Each row is a point. Each copy is the shape, with its points in the same order, stretched, turned, moved and blurred by noise. Say if it was mirrored as well.
(in the rows, 128 means zero)

Shape:
[[107 142]
 [ 85 155]
 [196 171]
 [161 107]
 [100 101]]
Copy 1 (5 x 2):
[[148 145]
 [167 152]
 [ 70 180]
 [ 89 120]
 [148 104]]
Copy 1 is: mirrored
Copy 2, 5 rows:
[[149 106]
 [170 106]
 [ 63 177]
 [ 84  98]
 [146  63]]
Copy 2 is: mirrored
Copy 3:
[[140 147]
 [146 171]
 [ 77  75]
 [139  84]
 [167 132]]
Copy 3 is: mirrored
Copy 4 (5 x 2):
[[ 80 133]
 [ 78 159]
 [ 18  66]
 [ 95  76]
 [126 128]]
Copy 4 is: mirrored

Shape, 9 rows:
[[ 66 140 145]
 [ 67 146 107]
 [ 76 149 147]
 [172  64 159]
 [ 81 153  93]
 [166  66 148]
 [108 168 126]
 [143  55 141]
 [139  70 154]]
Copy 1:
[[ 85 141 156]
 [ 66 151 130]
 [ 93 148 162]
 [180  74 127]
 [ 73 159 105]
 [165  73 121]
 [108 171 136]
 [143  56 124]
 [145  72 139]]
Copy 1 is: only turned
Copy 2 (9 x 3):
[[122 110 184]
 [154 115 191]
 [116 120 175]
 [132  59  80]
 [171 126 185]
 [144  61  86]
 [142 150 153]
 [147  42 104]
 [130  58 110]]
Copy 2 is: mirrored
Copy 3:
[[168 100  58]
 [158 126  42]
 [173 109  65]
 [ 94 104 181]
 [154 143  46]
 [ 89 108 168]
 [178 152  83]
 [ 81  90 146]
 [102  93 144]]
Copy 3 is: mirrored

Shape, 10 rows:
[[108 125 138 227  69 100]
 [105 106 124 108 114   7]
 [109 154  96  96 134  93]
 [157 159 149  97 136 164]
 [146 150 167 103 146 184]
 [201 131 120 172 140 146]
 [176  93 118 182 111 182]
 [130 164 122  93 149 192]
 [152  80 169 104 132 191]
 [110 121 146 219 144 153]]
Copy 1, 10 rows:
[[116 139  69 213  91  60]
 [163 197 161 144 150  22]
 [139 188 146 113 140 116]
 [108 122 184 100 110 151]
 [ 94  95 175  93 120 160]
 [161 101 170 162  73 149]
 [146  70 115 139  47 141]
 [104 121 148  82 114 186]
 [118  52 161  66  88 130]
 [117  83  78 187 125 122]]
Copy 1 is: only turned
Copy 2 (10 x 6):
[[ 73 144 119 181  66 185]
 [ 89 162 162 155 118  35]
 [ 97 170 117  87 133 103]
 [149 141 149  80 153 162]
 [139 122 158  89 175 181]
 [178 165 112 155 133 176]
 [163 106  99 135 108 175]
 [118 136 109  47 162 180]
 [160  73 161 116 154 157]
 [ 91 133  93 177 145 202]]
Copy 2 is: only turned

Shape, 11 rows:
[[135 129 176 142 198 128  95 140]
 [128 106 145  73 103 151 102 132]
 [129 163 140 158 176 103 121  81]
 [ 99 110 104  66  82 141 176 198]
 [169 135 191 172 125 102 133 102]
 [174  78 149 200 143 196 179  71]
 [ 49 121 145  65 119 133 116 153]
 [140 191 141 172 125 122 125  99]
 [ 86  75  94 117  55 131 127 179]
 [149 161 137 145 160 146  94 122]
 [151 116 133 114 177 107 111 100]]
Copy 1, 11 rows:
[[109 122 112 166 189 102  90 124]
 [113 140 167  89 104  93  96 126]
 [177 159 113 201 162 112 126  77]
 [ 86 139 168  89 101 136 178 170]
 [192 121 185 160 178 120 113 113]
 [179 112 136 115 156 220 108  60]
 [ 74 185 160 113 127  86 134 117]
 [194 163 154 195 142 145 110 120]
 [136 184 162  48 128 134 173 165]
 [150 144 116 166 143 131  86 126]
 [142 119 105 150 140  87 116  80]]
Copy 1 is: mirrored
Copy 2 (11 x 8):
[[142 155 181 151 122 145  72 135]
 [104 123 107  96 123 188  97 133]
 [159 141 193 125 102 128  89  74]
 [ 76 172  70  96 133 164 163 161]
 [127 100 194 134  58 135 112 112]
 [150  63 239 135 121 195 181 108]
 [ 53 163  98  95 156 152  79 128]
 [128 144 173 123  70 149 115  63]
 [ 71 121  61 130 140 136 155 128]
 [151 143 155 140  96 165  99  94]
 [170 127 169 103 119 135  91 117]]
Copy 2 is: only turned
Copy 3 (11 x 8):
[[146 106 172 101 151 204 142 101]
 [186  89 111  86  90 135  78 136]
 [171 148 104 135 154 163 164  83]
 [144 124 147  77 118  53  67 195]
 [193 121 160 159  83 128 156  72]
 [249 110 166 185 125 145 153 154]
 [137  74 105  87 160 101  62 133]
 [197 181 128 158 126 135 122  77]
 [129 102 114 166  82  73  58 203]
 [183 153 134 120 129 194 112 102]
 [162 115 102  95 119 174 166 124]]
Copy 3 is: mirrored

Shape (15 x 11):
[[151 126 113 117  84 191 126 134 156  97  80]
 [122  88 180 148 145  72 182 132 154 161 153]
 [173 142 100  98 176 112 132 110 120 106 249]
 [109 104 175 109 125  69 147 101 179  94 153]
 [117 130 120 104 176 132  89 167 113 109 159]
 [149 128 154 123  86 142 113 114 135 118  86]
 [109 166  89 137 102 167 111 132 151  95 106]
 [125 149  89 135  69 141  86 113 131 127  72]
 [132 132 105  81 154 107 172 121  71  98 196]
 [106  68 136 110 147 124 142  87 115 137 187]
 [111 142 148 112  67 156 104 150 155 164 103]
 [119  80 139 144 128  78 164 109 195 139 114]
 [147  93  96  97 111 115 114 162 100 106 188]
 [ 90  97 141 129 102  98 188 100 190 116 153]
 [133 105 141 153 125 129 122 142  73 106 206]]
Copy 1, 15 rows:
[[161  99 112 159  83 166 131 163 134  70 121]
 [112  51 140 155 184  44 129  79 147 146 107]
 [121 165 121 125 156  72 237 112 133 151 180]
 [ 88  90 130 152 176  72 108  91 172  92 156]
 [140 125 109 130 174 146 164 135 123 161 179]
 [126 109 142 162  99 121  98 119 118  74 123]
 [129 137 105 167 119 170 143 182 154  97 119]
 [ 84 142 118 154  73 165 119 147 123  92  95]
 [132 169  82 126 123  54 168 115 150 171 166]
 [ 99 101 101 173 125  77 162  87 145 164 181]
 [128  90 187 155  89 153 110 112 155 116 105]
 [ 82  48 113 157 167  76 135  96 154 102  92]
 [109 105 115 105  97  85 183 148 128 147 180]
 [ 91  66 112 180 145  65 136 110 202  99 124]
 [127 123 139 172 129  53 158 156 111 170 185]]
Copy 1 is: mirrored
Copy 2 (15 x 11):
[[153 111  86 120  84 160  98 121 101  99  83]
 [126  54 178  97 127  82 185 113  76 148 157]
 [134 138  96 129 209 113 203 100 182 176 135]
 [139  81 153 116 108  61 176  75 131 101 144]
 [120 103 120 109 185 138 155 133 151  79 134]
 [150 121 134 100  91 125  98 118 115 107 116]
 [132 135  88 151 110 158 113 122 101  89 130]
 [129 147  89 123 110 123  71 131  95 101 140]
 [119 158 105 109 161  98 237 145 144 133 131]
 [ 97  83 140 131 150  62 181 139 136 144 115]
 [141  85 105 102  80 147  85 146 122 111 152]
 [111  55 139 112 110  74 154  81  61 129 142]
 [162 106  87  90 183  91 157 149 146 116 130]
 [125  69 127 145  82  74 184 100  89 125 146]
 [172 113 152 129 184  96 165 166 132 129 132]]
Copy 2 is: mirrored
Copy 3:
[[163 191 122 135 120 118 119  80 177  56  83]
 [ 96  75 175 118 143  86 174 134 136 185 120]
 [184  34  53 108 109  42 148 130  86 120 152]
 [131  62 181  84 115 101 139 124 134 118 102]
 [153  90 109 135 152 126 107 169 118 105 162]
 [167 152 133 131 124 138 108  81 166 111  85]
 [142 169 132 152 109  91  81  95 141  48 113]
 [148 177 115 137 106 120  47  88 173  81  84]
 [172 107  98  92 164  65 130 135  75 133 116]
 [106  69  93  89 147 121 159 123 106 139 117]
 [135 185 137 133  82 155 117 119 160 119 122]
 [ 92  86 180 100 128  73 139 114 179 125 101]
 [163 104  71 105 125 110 127 186 131 114  92]
 [ 88 105 175  90 107  72 156 111 131 107  89]
 [140  81  79 152 133 115 140 146  84 147  87]]
Copy 3 is: only turned
Copy 4 (15 x 11):
[[112  77 153 145  94 152  53 133  90  82 117]
 [108 154 165 159 137  72 209 146 121 100  68]
 [ 99 161 114  98 122 171 211  73 195  90 230]
 [ 74 144 167 110 114  60 162 133 172  57  64]
 [113 151 116 148 165 139 113  89 185 133 167]
 [150 130 177 138 107 126  62 129 109  82  83]
 [125  80 135 113 103 127  67  86 120 137 132]
 [152 119 135 114  74 109  36 111  89 129 107]
 [ 84 158  62  85 150 157 172  95 143  87 163]
 [ 69 178 108 164 108 148 172  89 141  98 105]
 [128 125 173 124 105 127  61 146  94 164  88]
 [103 121 154 164  86  49 170 153 130  88  56]
 [ 65 166  97 142 133 139 123 131 121  99 195]
 [ 52 105 147 117  91  72 171 129 115  87  59]
 [ 87 181 140 153 159 159 145  62 113  91 180]]
Copy 4 is: mirrored

Shape:
[[118 137 134 175  91 157  70 104  73 109 144 102]
 [161 125  74 116  99 172 136 103 132 178 190 163]
 [135 158 176 137 123 122 140 136 170 147 100  96]
 [101 117 123 177 153 134  67 162 141  95 190 212]
 [148 135 166 145 127  85 127 179  94 158 155  99]
 [161 132 141  99 150 150 104  90  95 155 109  63]
 [157 149 109 142 121  97 119 114 107  60 134 122]
 [159 203 105 118 128 144 159 181 194  75 113 124]
 [129 177  83 139 166 112  76  43 138 153 118 129]
 [ 91 168 141 203 173 158 155 124 115  94 108 166]
 [159 116 115 101 106 157  90  91 125 183 137 177]
 [ 84 137 197 216 111  95  60 111  94  89 145 184]
 [100 136  74 131  85  70  54 124 143 145 162 153]
 [111 189 103  63 142 123 147 181 148 154 142 163]
 [163  57 141 154 179 179 166 163 150 135  25 158]
 [ 89 167 102  82 144 130 132  51 171 146 141 114]]
Copy 1 (16 x 12):
[[ 51 140 133 140 142 133 135 110 115 114 101 165]
 [ 66 132  78 175  99 116 103 194 120 187 120 105]
 [152  82 180 129 130 142 173 121  94 113 182 142]
 [ 84  55  99 120 129 145  89 115 214 132  63 139]
 [176 108 137 136 160 111 118  94  88 135 108 183]
 [ 87 177 129 136 186 160 120 136  45 140 206 113]
 [126 163 183 124 150 115 102 138 163 134 154 186]
 [161 125 231 157  70 165 126 125 161 156 200 176]
 [ 49 126 148 128 235 145 183 205 137 181 183 103]
 [ 90  80 134 106 118  85 196  78 220 158 183 127]
 [ 69 121  65 122 117 159 113 202 106 163 123 118]
 [ 91  45 129  72 153 105 176 103 177  88  61 201]
 [120 106 154 122 171 154 114 162 137 152  39 120]
 [156 100 169 118  69 144 106 118  94 238 151 105]
 [154 141  22 101  80 177 158  91 214 100 204 102]
 [ 73 110 195 127 160 111 150 177  76 182 211  43]]
Copy 1 is: mirrored
Copy 2, 16 rows:
[[ 79 151 118 195  58 125 126  95 142  73 144 125]
 [129 105 149  71  95  95  72  90 145 120 116 151]
 [104 163 127 126  98  92 139 156  89 151 159 113]
 [ 58 162 118 124 187 137 150  90 223  98 142 140]
 [ 81 152 172 107 117  98 199 128  91 115 175 134]
 [172 142 140 140  36  78 167 136 161 146 156 147]
 [143 208 132 179 129 112 117 114 127  96 143 160]
 [111 240  99  92 146  65  76 126  77 140 176 149]
 [166 135 145 198 108  76 101  90 206 154 157 116]
 [152 194  61 173 160 114 146 108 144 115 114  45]
 [128  90 150  84  85 144  86 117 164 158 141 148]
 [ 35 171 133 236 142 184 162  99 160  94 143  78]
 [ 50 103 147 174 134 116  95  65 143 123 197 195]
 [102 155 117  45 149  81 125  60  97 206 182 169]
 [216 140  44  58 141 144 188 222 160 131 138 119]
 [151 128 129 165  97  55 102  77 154 196 106 139]]
Copy 2 is: mirrored

Shape:
[[176 119 141  84 139 105  89  45 198 114  45  93]
 [ 77  94 132  96 166 130 173 159  84 122 119 145]
 [173 147  85 140 148 111 182 141 126 168 121 149]
 [ 84 164 104 130  98 133 175 215 146 184  82 163]
 [116  89 116 141 142 139 107 115 133 191 141  88]
 [133 148 165 155 149  68 139  66 168 179 120  85]
 [ 69  98 138 168  97 108  89  68 107 127 120  77]
 [117 105 107 114  87  71 161 148 127  96  99  93]
 [148 141  93 109 174 172 126 107 131 146 156 130]
 [167  99  92 157 159  99 126 113 130 183 131 133]
 [141  96 172 130 145  90  65 142 162 114  99  93]
 [112  96 111 194 129 130 113 101 116 104 103  66]
 [ 87 123 137 128 141  90  45 154 129 157 100 154]
 [ 91 169  88  92 181  75 106 125 169 181  88 108]
 [137 147  93 129 128 144 146 113  97 165  72  78]
 [153 158 115 113 102  99 166 153 115 146  98 102]]
Copy 1, 16 rows:
[[141 100  68 176 190  60  17 102 146 111  78 156]
 [129 142 117  74 105  97 203 113  92  79  83 117]
 [176 128  66 118 114 126 188  96 177 157 140 103]
 [122 155 137  81  26 115 179 127 201 154  77 103]
 [118 112 121 142 111 111 131 142  54 171 145  98]
 [160 125 134 142 154  96  60 104 137 143 145  31]
 [ 86 175 141 153 150  93  85 186  69 103 165  91]
 [140 122  80  70 115 122 106 162 155  60 138 125]
 [113 120  91 146 153 142 172  83 103 163 108 144]
 [186 119  81 143 131 101 152 117 110 177 173 110]
 [188 122 146 143 124 121  43 141  88 109 107 142]
 [119 158  83 186 130 123 103 166  72  94 156  97]
 [160 195 177 113 105  84  94 138  95 160 113 157]
 [130 182  97  85 106  92  71  58 121 167  99 107]
 [112 153  49 137 147 117 148 162 124 146  94  90]
 [160 125  83  82 128 142 138 161 179 123 106 101]]
Copy 1 is: mirrored
Copy 2:
[[115 164 108  86  89  79 157 213 119  24 113  63]
 [101  86 125  97 156 155 148  89  77 135 113 188]
 [129 160  85 173 114 149 140 126  49 145 131 171]
 [ 96 143  98 133  45 135 170  96  66 249 117 173]
 [131 119  67 129 175 142  92 172 106 152 111 107]
 [ 89 141 123 147 155 107 119 185  39 111  96  51]
 [130  85 132 111 146 150  63 116 107 116  73  31]
 [155  96 102 136  97  99 168  66  72 126 101  98]
 [ 86 173  71 141 160 145  97 134 122  91 159 147]
 [144 125  90 171 157 128  94 179  81 130 114 147]
 [134 126 136 138 158  66 168 182 137 119  81  87]
 [147  86  89 153 140 172 111 121 136 112  74  45]
 [113 129 159 121 119  80  92 152 129 179  78 145]
 [ 47 148  66 126  94  61 106 153  63 134  84 147]
 [139 185  55 101  99 174 118 118  80 134  79 112]
 [149 180 100 134  97 114 162  94  53 149 100 121]]
Copy 2 is: mirrored
Copy 3, 16 rows:
[[ 98 119  70 127 119 187 133  72 163  48 202  68]
 [133  80 173 151 102  56 121 165 111 100 157 126]
 [196 176 145 177 143 120 140 148 110 162 175  90]
 [128 165 137 204  76  96 166 174 106 211 162 142]
 [136 141 169 130 138 173  82 151 108 129 193 133]
 [124 178 172 208 131 167  97  76 132  99 199  92]
 [ 67  95 165 149 135 158  82  85  60  89 134 126]
 [ 94 115 137 168  91  98 106 120  96 140 116  54]
 [160 161 156  97 164 151 142 156 129  92 174 134]
 [175 168 132 151 156 138  79 131 102 136 203 103]
 [105 127  82 143 109 130  28 113 153  77 169 129]
 [ 92  96 143 162 182 154  81 127  94 117 114  97]
 [ 94 152  86 148  94  94  52 125  84  91 197 174]
 [ 63 199 125 192  98 128 127 155 105  84 229  77]
 [136 123 146 178 133 179 164 175  84 116 145  88]
 [154 159 143 177  92 139 139 150 101 144 129  87]]
Copy 3 is: mirrored
